Each row of a before or after table is a point. One or more steps were done to the points. Then noise was added and the rows were shuffled. The steps act on columns, c1 being the first. What was done? A step turns or swaps two columns, mirrors them in a line or flattens them onto one, adds a multiple of one to another, or multiplies or shifts one. Angles are multiples of 10 degrees, from the lower column toward the higher: turns from -170 to 170, lines from 10 to 170 but not 90. Use the fewest steps. Two steps may share a column if one is a turn and the other turns, adds or multiplies; they go together, in the order done. Otherwise the lowest column goes first.
In the rows, zero is written as 128.

Before (11 x 3):
[[141 188 126]
 [ 94  70 128]
 [ 95  82 146]
 [138 125 115]
 [150 147 126]
 [ 77 128 116]
 [114 125 139]
 [188 129 183]
 [181 107 171]
 [173 188 160]
 [126  88 108]]
After (11 x 3):
[[152 151 122]
 [ 97  69 125]
 [173 163 159]
 [143 190 126]
 [125 103 106]
 [113 115 138]
 [140 134 117]
 [ 78 140 119]
 [ 97  67 145]
 [187  91 182]
 [178  78 173]]
Steps: add -0.7 times c3 to c2

Before (10 x 8):
[[182 147 137 108  86  77 124  81]
 [158 131 107 112 154 149  94 134]
 [128  88 102 109 126 102 122 134]
 [ 85  80 124 136 203 119 132 118]
 [ 73 151  98 185 140 169 192 102]
 [ 73 115 106 124 178  59 147 163]
 [ 32 139 147 138 127 134 128  88]
 [179  86  53 132 140 124 107 152]
 [ 70 107 154  96 137 131 165 133]
 [160 120 184 130  87 117  94 124]]
After (10 x 8):
[[127 126 102 109  89 102 121 133]
 [ 33 126 148 137 139 135 128  88]
 [159 152 108 111 132 149  93 134]
 [180 140  54 134  86 124 107 154]
 [ 68 136 155  96 109 132 163 132]
 [ 73 179 107 124 116  58 145 164]
 [ 73 138  98 186 153 171 190 103]
 [181  86 138 106 145  79 123  81]
 [ 85 204 125 134  80 118 133 121]
 [159  87 185 133 121 120  95 124]]
Steps: swap c2 and c5

Before (10 x 14):
[[160 139  68 171 119 168 128 158 107 138 124 136 102 154]
 [157 167 105 133  89 129 109 142  70 154 124 111 122 188]
 [223 171 107  94 104 197 114 142  80  70 177  61 165 129]
 [173 119 103 148 129 195  96 135  68 149 116  85  75 169]
 [103 161 157  89 178 130 137  71 158 114  65  68 152 118]
 [127 152 184 124 141 149 138  61 145 155 106 127 149 136]
 [122 177 182  79 200 122 126 112 135 161 121 115 174 107]
 [136 192 142  89 140 130 117  82 132 145 142  92 123  88]
 [129 146 159 127 182  99 101  59 135 135 111  90 175  97]
 [167 102  84 107 122 148 148 118  80 143 136 113 108 155]]
After (10 x 14):
[[129 147 158 102  80  97 105 192 156 136 110  88 173  97]
 [174 118 101 112 138 197  95  90 174 147 116 186 164 171]
 [166 102  84 148 123 147 147 111 175 144 139 150 141 152]
 [129 149 183 125 114 149 139 194 146 154 108 107 131 137]
 [220 171 109 168 131 197 114  91 160  72 176 101 204 129]
 [101 158 157 137  64 130 136 191 132 112  66 113 188 116]
 [156 166 107 143 164 128 110  88 170 157 126 137 145 187]
 [137 191 140 157  96 129 117 171 143 146 143 141 162  86]
 [121 178 183 135  42 123 125 149 131 160 121  83 147 106]
 [157 139  69  95 155 171 125  91 133 140 122 152 116 155]]
Steps: turn c4 and c5 by 150 degrees; turn c8 and c9 by -150 degrees; mirror c12 and c13 in the line at 130 degrees

Before (14 x 24):
[[147 157 158 139  93 106 147 119 124 129  96 152 178 127 117 134  81 133
  116 151  60 132 120 167]
 [171 114 142 160 183 124 152 116 109 149 114 160  99 104 107 144  92 175
  105 121 117 132 121  51]
 [112 162 151 154 106 122 156 129 121 152 137  73 105 157 155 133 149 160
  152  45 124 136 123 126]
 [128 145 150 158  99 106 133 115 116  59 140 165 133 142 114 109 145 121
  178 117 131 174 129 164]
 [113 137 124  58  95 104 155  87 126 114  99 142 126 144 174  55 143 133
  186 133 120 135 133 162]
 [119 174 121 133 142  89 148 131 130 129 140 172 115 139 113 117 107 126
  116  77 137 129 144 131]
 [112 172 142 130 107 115 135  72 105 143 147 157 132 153 126 131 137 121
  106 159 139 130 119 148]
 [113 142 141 144 114 125 158 103 117 142 126 150 112 113 162 138 155 132
  111 140 137 127 121 162]
 [110 169 159 157  93 119 154 137 110 115  89 116 158 121 132  74 140 164
  139 141 130 147 130 143]
 [130 141  96  98 140 125 149 127 112 145 115 128 108 131 119 127 115 147
  112 113 141 165 199 161]
 [195 176 150 144 113 110 157 133 114 123 109 143 124 127 148  44 101 155
  109 159 137 143 147 115]
 [114   7 158 143  94  96 145 112 131 133 140 117 127 111 125 124 126 131
  116 156 140 117 154 162]
 [133 153 125 144  97 123 133 112 134 142 146 176 111 147 130 144 155 160
  133 134 139 148 120 101]
 [113 171 156 118 124 122 140 111 115 107 124 136 139 140 177  97 138 182
  129 128  82 160 177 160]]
After (14 x 24):
[[112 115 157 171 124 113 139 110 116 105 123 135 141 140 177  97 135 179
  129 128  84 161 176 162]
 [172 106 143  99 186 117 165 116 108 149 113 159 100 103 109 145  91 172
  104 121 118 132 121  51]
 [112 103 142 162 110 116 133  73 104 142 148 157 132 156 127 131 136 118
  107 159 139 134 120 149]
 [148 106 159 147  93 106 161 117 126 128  97 153 178 126 118 136  79 127
  116 151  60 132 118 167]
 [120 101 121 164 143  92 154 131 130 129 141 171 113 140 110 118 107 119
  116  78 140 127 146 130]
 [113 106 142 131 115 123 148 104 118 142 127 150 110 115 161 140 155 129
  110 139 136 128 122 165]
 [128  93 149 128 101 107 129 117 115  59 142 166 135 142 116 111 146 115
  178 116 130 175 130 163]
 [131 149  97 155 139 123 151 127 110 145 115 129 107 131 117 126 113 145
  113 112 139 165 199 161]
 [113 185 121 171  96 104 151  87 127 116 100 142 126 144 173  56 145 128
  185 134 121 133 133 163]
 [192  92 149 165 112 104 167 132 113 120 108 144 125 130 148  45 100 154
  110 159 136 142 146 115]
 [112 173 160  17  94  97 144 113 129 132 141 117 127 113 124 122 128 125
  115 158 138 114 155 161]
 [134 102 123 139  96 117 122 113 134 142 146 175 112 145 131 145 155 159
  131 133 136 146 120 100]
 [109  83 158 150  94 113 150 137 110 117  89 115 157 120 133  74 138 161
  139 139 129 148 131 142]
 [113  90 152 143 105 116 151 132 120 153 138  71 105 157 156 130 148 158
  151  45 124 135 123 127]]
Steps: turn c2 and c4 by 120 degrees; turn c6 and c18 by 10 degrees; add -0.3 times c17 to c7

Before (8 x 64):
[[123 120  86 117 129 141 152 135 176 139  97 138 118  89 128  84 165 119
  140 163 184 144 126 107 134  74  79  99  89 147 161 135 107 150 185 122
  174 143 132 169 120 102 151 124 153  85 107  98 165 194 128  79 176 109
  118 135 165 121 116 138 180 119 160 161]
 [ 34 152 152 120 140  91  86 112 159 102 176  88 133 154 135 169 177 155
  101 144  95 124 161 117  59  72 174 144 168 158  71  69 123 159 144  95
  158 164 124 126 149 108 140 103 144 130 154  61  70  91 138 144  89 170
   42 117 164 176 121 165 202 142 126 110]
 [121 160 171 198 114  90 157 168  99 149 112 185  99 110 129 129 154 144
  108  78  92 100 133 183  90 115 105  78 159 173 156  84 112 112 102 140
  119 136  89  66 104 199 130  94 127  81 137 148 115 172  79  72 105  76
  105 135 103 178 140  94 167 171 181  96]
 [122 155 100 109 103  98 129 115 169 124 169 149 113 111 126 142 180  74
  122 128 132 146 168  94 139 110  90 129 137 164 165 100  76 147 165 170
  158 109 179 162 116 104 124  85 136 167 109 114 159 147 109  89 166 150
   97  62  79  90 154 100 180 179 126 101]
 [ 50  73 118 166  77 191  85  83 183 124  81  84 116 124 147 143  96 114
  138  92 139 100 136  92 159 104 177 120 170 139 103 109 144 131 175 152
   71 160 163 137 109 202 167 170  57 162 156 126 104  89 117 112  90 137
   65 124 102 165 130 115 109 106  79 107]
 [ 31 117 137 139  81 166 102  97  88 119  76 149 160 175  89 115  95  71
  168 108 102 110 162 186 144 101 152  65 153  87 150  75 164  73 120  88
  148 132 134  98 172  96 165 121  87 169 151 127 110 145 112  93 101 148
   57 126  84 146 129 191 155 172 173 125]
 [119 161 107 100  66 163 117 151 131 118 165 148 162 161 101 166 128 112
  152 115 160 173 146 151 139 138  95 128 137 160  68 108 159  87 180 163
  115  72 138 151 111 147 151 161  87  97 154  85 128  95 153 131 110 156
  111 139 108 153 100 112 112 143  98 133]
 [134  91 107 121  93 102 122  76 138 128 167 166 143  82 100 140  92  58
  172 165 136 141 103 186 100 127 115  57  80  81  99 109  79  97 109 106
  127  89  80  66 148 201 166 109  85 119 117 156 127 125 153  70 171 159
   80  99 117 142  99 196 171 167  78 138]]
After (8 x 64):
[[122 155 100 109 104  98 129 114 169 122 170 149 112 100 123 141 179  74
  122 128 132 128 169  92 139 110  90 130 136 166 166 135  77 146 165 169
  158 107 181 143 116 103 125  85 135 164 108 114 159 148 108  88 167 119
   96  63  80  91 155 100 180 180 124  99]
 [ 31 116 138 140  81 166 103  96  87 122  76 149 161 126  89 115  95  71
  168 108 103 129 163 187 143 101 151  63 154  87 150 245 165  73 120  88
  147 131 135 116 172  96 164 121  86  71 150 129 109 144 115  94 100 179
   59 125  82 147 130 191 154 171 171 125]
 [ 50  73 120 167  77 191  84  83 182 127  81  84 115 118 146 143  96 114
  138  93 140 127 135  92 158 105 175 121 169 138 102 209 143 130 175 153
   71 160 162 132 108 201 167 171  58  60 156 126 103  89 116 111  90 127
   66 123 100 166 128 114 108 106  80 107]
 [121 119  85 116 129 141 152 135 175 136  98 137 117 133 128  84 166 118
  139 163 183 126 126 108 135  74  81 100  90 146 161 125 109 150 186 123
  174 143 132 144 121 102 151 124 152 122 105  96 165 194 128  79 177  85
  118 135 164 120 117 137 181 120 161 162]
 [ 33 150 152 119 138  90  88 112 157 103 175  88 132  97 135 169 178 155
  100 144  95 133 161 118  59  69 174 144 169 159  71 128 123 158 143  95
  157 164 126 128 150 107 139 104 146 220 155  61  71  91 139 145  89 166
   44 117 164 177 120 163 202 144 129 108]
 [120 160 171 196 113  92 157 166  99 154 112 185  99 169 128 128 153 145
  108  78  92 125 133 185  90 114 104  78 158 173 157 147 112 111 101 141
  120 136  91 104 105 200 131  93 128 173 136 149 115 173  80  71 107  93
  105 135 103 177 141  95 166 172 180  95]
 [134  92 106 122  95 103 122  76 139 127 166 165 143  83  99 139  93  57
  172 164 136 128 103 187  99 128 115  57  80  81  98  98  77  96 109 107
  126  90  79 104 147 201 167 109  85 192 117 156 128 124 154  71 170  95
   79 101 117 142  99 194 172 167  78 138]
 [119 160 106 101  64 163 116 149 133 108 164 148 163 114 101 165 128 112
  152 115 160 131 147 151 140 138  96 129 137 161  68  88 159  86 181 163
  115  72 139 136 110 147 150 161  87 209 153  84 129  95 152 131 110 170
  109 139 107 154  99 114 113 144  97 132]]
Steps: flatten c10 and c22 onto the line at 170 degrees; add -1.5 times c11 to c46; turn c32 and c46 by -140 degrees; turn c14 and c54 by 70 degrees; multiply c40 by 0.4

Before (8 x 64):
[[135 189 112  74 130 159 121 146 137 160 134 114 119 129 113  88  97 127
  118 159 131 119  46  90 201 125  93 104 165 106 191 100 127  84  70 136
  114  60  94 112 161 121 132 130 101 152  81 106 137  61 173 152 108 141
   99 112 101 154 148 131  77 102 134 147]
 [ 98 137 126 142 126 123  88  95  82 127 163  72 135 160 100 158 150 132
  138 159 126 130 106 172 110 102 112 106 130  83 108 175  83  62 125  89
  100 137 130 136 160  89 151 204  93 123 182 135  88  57 143 131 140 201
  154 122 169  61 129 111 143 121 149 134]
 [118 160 157  87 149 144 115 137 122 137 115 139  94  90 111 133  97 156
  145 129 192 121 189  90 124 136 152  90 114 131 135 152 109 106 131 113
  112 132 117 104 116 143 111 144 129 144 153 111 140 129 125 115 191 115
  147 143 147 106 125  61 118 152 137 105]
 [127 181 162 171 157 174  89 120 131  83 162 158 209 142 129 145 148 170
  156 132 162 121  82 170 132 195 132 133 147 148 128  70  95 116 100 117
  120 129 146 127 116  93 153 189 105 150 108 109 152 208  97 147 163 203
  145 133 112 148  94 153 116 103 138 134]
 [101 130 133  82 159  94 140  98 129 127 120 138 147 172 120 121 102 106
  180 113 163 125 154 135 141 184 130 140 112  77 143 196 107 170 148 140
  134 183  60 114 114  90 108 122 106 127 100 111 142  87 133 127 120 136
  133 130  73 176 123 108 130 100 130 130]
 [152  80 171 140  88 144 113 139 141 129 143 162 131 152  87  96 150 168
  130 116 145  48 107 174 164 168 152 135  43 125  91 114 173 181 127 138
  119 135 155 126 131 184 139 165 142 137 172 133 116 184 150 135 127 183
  192 165 106 169 170 126  97 104 159 142]
 [ 82 123  60 109 134 177 149  87 101 175 139  86 150 108 108 154 104 109
  143 151  97 172 103 118 172 122 160 126  95  98 171 188  40 137 124 182
  150 157 121  93 109  70 121 138 104 111 146 153 152  70 187 141 104  74
  157 151 120 162 176 112 127 117  78 147]
 [ 64 154  65 127 118 110 147 117 162 130 166 148 151 133 164 101 192 171
  123 123 129 149 191 194  69 176  92 112 120 101 124 110 101 166 143 129
  220 121 157 152 145 168  92  66 155 140  99 139  92 134 134 124 135 100
  137 115  87  88  97 136 170 160 136  68]]
After (8 x 64):
[[135 189 114 159 121 159 130 145 137 159 134 115 119 129 113  88  73 127
  118 160 131 118  45  90 202 125  93 105 165 106 191  99 127  84  70 137
  115 121 103 113 156 121 132 129 101 158  80 106 137  61 173 153  56 141
   99 111 101 153 148 132  78 102 134 146]
 [100 129 125 154 140  94 159  98 128 127 120 138 147 173 121 121  82 105
  181 113 163 125 154 135 140 184 130 140 112  77 144 196 106 171 148 140
  134 110   9 113 114  90 108 122 105 125  99 110 142  88 134 123 180 137
  133 130  72 176 124 108 130 101 130 131]
 [128 182  95 108  89 173 157 119 130  83 162 158 210 142 128 145 171 171
  157 133 162 122  83 169 131 194 133 133 146 148 128  71  95 117 101 117
  120 162 118 127 113  94 153 189 105 148 108 109 152 208  98 107 135 203
  146 134 111 149  94 153 117 104 138 134]
 [ 97 137 126 105  88 123 125  95  81 126 163  72 135 160 101 158 142 132
  139 159 126 130 106 171 111 102 112 106 130  84 108 176  83  61 124  88
  100 139 120 136 160  90 151 204  92 129 181 136  87  57 143 131 139 201
  155 122 168  62 129 112 143 121 149 134]
 [ 83 123 151 152 149 177 135  87 100 175 140  86 150 109 109 153 110 108
  143 150  98 171 102 117 172 120 161 126  95  98 171 189  40 137 124 182
  151  99 107  93 112  70 121 139 104 107 146 154 151  69 187 193 151  73
  156 150 121 163 176 112 127 118  78 147]
 [ 64 155 163  64 146 110 117 116 162 131 166 149 152 132 165 101 126 171
  123 123 129 149 192 195  68 176  92 111 120 100 124 109 101 166 143 129
  220 136 163 152 142 167  92  66 155 142  99 138  92 134 134 181 123 101
  138 115  87  88  97 135 171 160 136  68]
 [152  80 101 106 114 145  88 138 139 130 144 162 132 151  87  96 140 168
  130 115 144  48 107 174 164 168 152 135  43 124  92 114 173 180 127 139
  119 127 153 126 129 184 140 165 142 137 172 133 117 184 149  94 134 184
  192 165 106 169 169 126  97 104 160 143]
 [117 160 125 158 115 144 149 137 123 137 114 138  93  90 111 132  88 155
  146 129 191 121 190  90 124 135 151  90 114 131 136 152 108 106 131 113
  112 190 101 104 113 142 110 144 129 142 153 112 140 129 125  96 143 113
  147 143 148 106 125  61 118 152 137 105]]
Steps: mirror c3 and c52 in the line at 120 degrees; turn c4 and c17 by 90 degrees; swap c5 and c7; add -1 times c19 to c39; mirror c38 and c53 in the line at 50 degrees; turn c41 and c46 by 10 degrees
